Each row of a before or after table is a point. One or more steps were done to the points. Then noise was added and the rows were shuffled. The steps act on columns, c1 being the first. Name the steps. A step turns or swaps two columns, mirrors them in a line or flattens them onto one, adds a multiple of one to another, or multiplies or shifts one. Angles are multiples of 10 degrees, from the lower column toward the higher: turns from -170 to 170, lines from 10 to 170 but not 90. Use the fewest steps. Two steps may share a column if one is a turn and the other turns, adds or multiplies; they go together, in the order done. Otherwise the lowest column goes first.

Before:
[[  5  36]
 [ 19  -4]
 [-33  15]
 [-79  11]
 [ 42   2]
 [-25  -8]
 [-27  40]
 [-14 -39]
 [-63 -34]
 [-65 -11]
 [  2 -74]]
After, 11 rows:
[[-24   8]
 [  4  53]
 [ 29  24]
 [-54  31]
 [-13  29]
 [-34 -21]
 [ 37 -26]
 [-47 -54]
 [  7 -20]
 [-57  63]
 [-72  14]]
Steps: turn c1 and c2 by -40 degrees

Before (14 x 6):
[[-37  21 -19 -43 -29  -2]
 [ -5  27   6  32 -23  15]
 [ 13   0  23   5  12 -24]
 [-41  30   8  35 -37  11]
 [ 21  -4  -7 -12  31  29]
 [ -3  39 -12 -32 -47   2]
 [-40 -22 -37 -31   1 -27]
 [ 12   3  28  44 -10   0]
 [-59   1 -22 -25 -55  10]
 [ 28 -28  13  -7  25 -17]
 [-37 -12 -75 -29 -33 -12]
 [-49  -5 -62 -15   2  -5]
 [ 26   7   9  15 -46  72]
 [ 29  16  -5  25 -33  41]]
After, 14 rows:
[[  -9  -28   21  -63   37  -16]
 [ -26   -6 -102   44  -41   -5]
 [   9  -15 -118   45  -51  -10]
 [ -21  -23  -61   20  -35  -26]
 [  19   25   10   54  -17   14]
 [  42   18   -8   10    8   40]
 [  14    5   45   36    5   -1]
 [ -16   -5  -14  -66   33   29]
 [  54    5   14   14   -3   72]
 [  -3   -4   40  -19   19  -25]
 [   6   19  -30   28  -48    0]
 [  39   39  -19    7  -27    4]
 [  14   31   13  116  -54    9]
 [  20    1  -33   95  -80   13]]
Steps: turn c1 and c5 by 60 degrees; add -1.5 times c5 to c4; multiply c3 by 1.6

Before (13 x 12):
[[-29  -8  23  62   0  24 -18 -34  -3 -22  -6  29]
 [-48 -34 -36  78 -13  -1   2  67  17  97  -5  40]
 [  8 -30 -54  32  70 -30  -6  35 -31  23 -30  28]
 [ 42  16  30 -20  -9  71  38   7 -23  44 -13   9]
 [ 61 -51 -88  59   3  50  10  51  45  24  59 -15]
 [ 29  45  17  36  10 -18  26  65  35   9  56 -14]
 [-47 -46   9 -19  46   2  56  38   3  48  26   8]
 [  6  32  23  40  60 -34   6  -6   0  42  68 -58]
 [-47  46  22  78 -19  50   9  50 -31  49  29 -53]
 [ 50 -12  28  -5   1  -7  46 -17 -16 -10 -37 -12]
 [ 40  39  24  70  13  58 103  32 -41  42 -38  48]
 [-55  21 -36 -20 -17   5  30  -3  32  67 -26   0]
 [ 52 -19  31  22  71  37  54  12  56   9 -17  -2]]
After, 13 rows:
[[-45  75 -31  34 -82  15   4  -3  -4 101 -42  43]
 [ 42  -2  28  -3 -41 -44  41 -19 -58  45   1  10]
 [ 38   9  22  48 -13 -60 106 -49 -40  41 -57  48]
 [ 32  35  16 -13   2  41  23 -68   3   8  17 -15]
 [  8 -22  22 -17  30  10   7 -27  31  42  16 -60]
 [-30 -27  22  27  16 -11 -18  22 -23 -23 -33  33]
 [ 58  70 -86  -1 -15  27  11  19 -65  27   5 -13]
 [-47  57   7 -21  13   3  56  22  -4  49  24   7]
 [ 50 -13  28  20   7 -13  45  19  13 -10 -19 -13]
 [-47  21  23  19 -53 -45   8 -65 -35  48 -26 -54]
 [-53 -12 -35   5 -61  29  29 -16 -18  67  -6  -1]
 [ 11  44 -54  28  56 -18  -7   7  39  22 -34  28]
 [ 49  20  31  16  67  40  55  11 -56   7 -21  -1]]
Steps: turn c2 and c8 by -120 degrees; flatten c4 and c11 onto the line at 130 degrees; add -0.7 times c10 to c5; turn c6 and c9 by -110 degrees

Before (11 x 24):
[[ 44  17 -10  -9 -24  -2 -25  35 -38   3  -4 -24  33  12   4 -16  96  -3
  -14  -4  16  16  17   2]
 [ 63 -18  -2  -3  46  22 -25  28 -31 -14  25 -21  -9  15  -1  -6 -32  12
    7  27 -13 -38 -24   5]
 [ 13  39   1 -21 -22  24  14  43  -8 -23  25   4  32   7   2  -8  -8  -2
  -10  -2  17  11 -59 -33]
 [ -6 -10 -17   6 -15 -20 -11  -3   6  43 -32 -12  13  12  31 -10 -44  34
  -28  12  19  17  14  11]
 [-18 -17  58  -7  -9  18   1  11 -10   4  28   3  93 -22  -4 -13 -24  56
   38 -13  16   0  -9 -19]
 [-17  -2  75 -15  67   9  12  47 -29  84  29 -10 -15   1  11 -14  51  -5
  -21  -8  14  12  16  11]
 [-19  29   7  18  52 -28  -7 -54 -27 -29  22 -18 -13 -68  22 -40 -27  29
  -23  -2   5 -14  22  -6]
 [ -4 -18 -21  -6 -17 -18 -19  46  80 -27  28  73  26   2  -5 -74 -18   4
    4   4  13   9  -9 -71]
 [-12  13 -11 -10  11 -25 -14  29 -37  -9   1 -10  19   8  -3  -6 -45   6
    4 -11   0 -67  32 -36]
 [-22  -2 -15  15 -29  14  13  33 -19 -34 -14  17  -3 -14   3  -1 -46  35
  -26  12  11  16   1  12]
 [-27 -10 -22 -25   2 -17  36  26 -36 -33  29  82  10   5  13 -25 121  -5
    1 109   5 -37  21  -2]]
After:
[[-12  13  -9 -13  10 -16 -13  29  -6 -13 -20   7  17  14  -7 -23 -46   3
    6 -14 -12 -66  31 -34]
 [-18 -20  60 -10 -13 -14  -1  10   7   6  32 -30  92 -15  -2  -8 -23  20
   37 -12 -44   0 -10 -22]
 [ 51  20  -9  -9 -28   1 -28  33  -3   4  -3  19  35  21   6 -30  97 -12
  -13  -1 -19  19  13   3]
 [-14  27   5  16  49 -36  -7 -52  26 -27 -15   0 -18 -60  21 -23 -30  14
  -23  -5 -28 -13  23  -4]
 [ 64 -16  -1  -5  47 -14 -23  23  -5 -16  30  21  -5  23  -2 -22 -30  17
    6  29 -12 -37 -20   8]
 [ 11  36   2 -23 -25  -7  17  44   6 -21  32 -10  28  17   1 -11  -5 -13
  -10  -3  -5  13 -58 -32]
 [ -3 -15 -24  -6 -17 -34 -19  47  94 -26   1 -67  27   9  -4  34 -18 -10
    6   4  26   8  -7 -67]
 [ -5  -9 -18   7 -12  22 -10   0  13  41 -37 -11  18  22  32   1 -42   4
  -28  12 -37  19  12  11]
 [-26 -10 -19 -27   0 -33  35  28  11 -31  -1 -69  13  13  10 -33 120  -5
    0 109  42 -39  24   1]
 [-22   1 -19  19 -27  18  20  32  -8 -33   5 -32   0  -5   3 -12 -50  16
  -29  11 -23  14   4  13]
 [-17  -5  73 -12  67 -22   8  52   4  83  24   4 -15  15  11 -18  49 -15
  -20 -10  -5  10  17  12]]
Steps: turn c6 and c11 by 60 degrees; turn c9 and c16 by 70 degrees; multiply c16 by 0.7; turn c18 and c21 by 50 degrees; turn c12 and c21 by 150 degrees; shift c14 by 10

Before:
[[  2  32 -85 -18  25  -7  46  28  24  64 -13  18   4 -27 -67   7 -37  29
   54 -64 -42 -31   7 -18  36  43 -27  24  -2 -21  40   9  24 -35  35 -20
   15  31  39  -6 -43  39  17 -27  26 -15  -6 -12  24 -40  17  39  42  10
  -14  14 -27 -19  62  27  17  10  51   8]
 [ 62 -45  44  60   2 -37   1 -13  44  12 -43 -56 -27  51 -65  23  38 -10
   13  44  -3 -23 -23  13 -39  22  11  -8   6 -31 -20  45 -11  55  15 -43
  -19 -29 -41  39  12 -50  21  48  37 -41  44  33   5  21  -5 -44 -27  17
   43   9  22  26 -41 -38  51   7 -43  27]
 [ 68 -33  47  -5   0  -7 -14 -46  -9  20 -38   7 -63  67   1  44  16 -19
  -25  63  17 -16   0 -15 -25  83  23 -48   3 -53 -22  22 -10  32  18 -69
  -14 -47 -26  39 -41  -8   3  -3  30 -46  43  43  16  61 -64 -57 -45  53
   47 -56  30 -15 -21 -24  26  34 -63  -4]
 [  4 -54 -19  -4  38  28  53  41  26 -27 -86 -62 -82   3  31  35  69 -35
   35  22  30 -27 -21  -2  21  -6  30 -29   9  25  10 -65 -49  54   9  50
   20  32 -20  46 -26  -8 -30  41  41  18 -29   2  11   5  23  56 -51 -53
   81  -4  12 -51  10 -12 -61 -24 -30  54]
 [  3 -15  16  23  17   3   7  24  85   2 -61 -35 -61 -14   5  49  66 -60
   23   7   9 -59  24 -17  27  31  33 -28  54   5  31 -21 -34  42 -62  -8
   -3  30 -56  54  50 -20  -1  42  36  -6 -63  17   6 -10 -10  23 -55 -36
   57  36  30 -12  27 -42 -44 -62 -13   2]
 [-25  34 -38 -56 -10  -6  12  25  -3  -6  36 -28  78  -3  -1 -13 -18  34
   51   6 -11  28   3  -7  40  -2 -23  20 -41  16  22 -60  27 -28  16   8
    6  10  29 -52 -69  30  11 -35 -32 -40 -17 -28 -42 -33  44  32  47 -19
    2 -54  54 -38  65  -6 -25  12  68   4]
 [-14   4  -8 -42  28  12  54  39 -41  31 -11  16  38 -20 -28 -12 -38  56
   47  -2 -26  -5   7  -9  35  19 -32  60   1   6  -2   0  31 -11  13 -59
   41  60  24 -20 -35  41 -21 -39  15 -25 -28 -34 -24 -62  19  39  29  32
  -37  41  -5 -14   7 -20  35 -11  48  28]
 [ -3  35 -29 -64 -40 -28  31  28 -10  -9   7  -6  14 -21  21 -23 -61  10
   -4 -23  13  62 -66 -37  28 -26 -77  37 -54  35 -13 -69  28 -10 -46  16
   -5  24  84 -32 -89  15   5 -56 -11 -50 -29   2 -16 -16  33  17  37 -42
  -16 -38  34 -62  13 -30 -28 -24  44  27]
 [ 13   2 -29 -96  35  22  12  17  11  80 -21  50  33 -36  -7   9 -26  24
    3 -36 -47   4  -3  38  41  11   3  17   6 -29  15  31  11  -1  19 -39
  -18  32  31  31  -9  48  -8 -11 -17  12 -25   7  10 -44   3  47  46  28
   43  19  -4  19  26  27  60  44   9  61]
 [ 46  25  28 -14 -27 -63 -10  23 -54   1  32 -27   6  45  47 -41 -25  53
  -43  10 -20  48 -12  28  -3 -47 -24  17 -42  59 -96 -59  29 -35 -83  48
  -31 -31  51 -22 -97 -40  25 -65 -29 -65 -43  -7  55   8 -31 -45  38  -4
  -10 -49 110 -95  12   9 -18  38   9  -1]]
After, 10 rows:
[[ 17   1 -26 -95  34  18  13  44  12  78 -24 -60  29 -37  -7  11 -28  24
    2 -35 -45   2  -3  30  44  13   6  16  -1 -28  16  34  18  -2  22  -5
  -18  68  29  38  -8  49  -9 -10 -18   3 -24  11   6 -48   0  52  36  26
   41  20   0  17  23  11  54  46 -13  60]
 [-25  34 -44 -56 -20  -2  14  41   0  -8  41 -42  77  -5   4 -14 -14  38
   55  10 -11  31   1  -7  36  -4 -30  23 -38  17  20 -56  22 -30  14   6
    5  23  26 -51 -73  23  17 -35 -39 -37 -19 -25 -44 -32  46  32 -39 -21
    1 -52  52 -42  62  -2 -24  11  60   3]
 [ 65 -38  46  -9  -8  -9 -17 -16 -13  23 -36  37 -64  63   2  51  19 -15
  -24  65  16 -13  -3 -18 -26  83  29 -47   5 -62 -28  14  -4  31  18 -47
  -14 -91 -29  38 -35 -11   3   1  40 -45  34  43  17  60 -58 -52  23  50
   48 -61  30 -18 -21  10  28  37 -96 -10]
 [  0  31 -30 -64 -43 -28  31  29 -12  -6   6 -37  15 -19  22 -26 -64  11
   -1 -18  13  63 -61 -32  26 -26 -79  41 -59  28 -20 -69  30 -10 -49  17
   -5  47  87 -28 -92  11   4 -51 -11 -55 -30   9 -17 -13  30  25 -24 -44
  -20 -35  39 -62  21 -46 -25 -25  44  30]
 [ 59 -44  46  62   3 -38  -5  -1  41   9 -48  49 -25  53 -60  21  38  -9
   13  49  -1 -24 -27  12 -33  24  10  -6   6 -29 -17  47 -15  49   8  -9
  -15 -58 -49  35   5 -48  22  43  35 -46  41  38   4  23 -12 -46 -45  17
   41  11  23  20 -45 -19  60   4 -61  31]
 [-17   5  -8 -39  25  16  54  92 -40  25 -15 -27  35 -20 -26 -22 -32  55
   45   1 -27   0   2  -6  27  14 -31  58   0  13   4  -6  31 -17  16   3
   45 119  23 -16 -36  41 -14 -40  20 -23 -28 -33 -24 -65  20  47   4  34
  -40  42  -3 -16   4 -24  35 -13   7  26]
 [  3 -19  19  24  20   7   0   5  89   2 -64  66 -59 -15   9  46  69 -62
   22   7   7 -61  23 -12  28  30  28 -32  52   5  32 -21 -32  47 -61  24
   -6  62 -55  58  47 -16  -1  39  40   1 -65  18   3   0  -6  26 -15 -36
   54  31  32  -8  26 -34 -44 -66 -14  -1]
 [ 44  18  31 -15 -21 -59 -13 -12 -57  -1  32 -27   1  44  53 -40 -26  51
  -42  16 -19  46 -12  34  -4 -52 -23  13 -37  62 -86 -63  35 -36 -83  40
  -26 -62  61 -19 -96 -47  30 -64 -31 -65 -42  -6  51   7 -28 -49 -45  -4
   -9 -53 111 -91  18  17 -15  42  39  -1]
 [  4 -56 -22  -2  33  31  50 -31  30 -26 -83  69 -81   8  34  33  61 -34
   39  15  35 -23 -24   4  20  -9  27 -26   6  29   9 -65 -57  50  10  60
   18  68 -14  51 -31  -9 -34  37  50  24 -28  -2   9   2  23  55 -42 -57
   85   2  15 -55   6   2 -57 -24   8  56]
 [  8  23 -80 -24  27  -5  47  57  21  73  -7 -44  14 -22 -65  10 -32  25
   61 -60 -37 -34   8 -21  36  45 -22  14   2 -22  43  14  31 -36  33  -3
    7  58  40  -1 -40  40  21 -30  26 -15  -2 -12  25 -41  14  35  -4  11
  -14  15 -29 -23  66  -5  18  12  23   3]]
Steps: turn c36 and c63 by 40 degrees; turn c8 and c36 by 60 degrees; turn c12 and c53 by 110 degrees; add 0.5 times c20 to c60; multiply c38 by 2
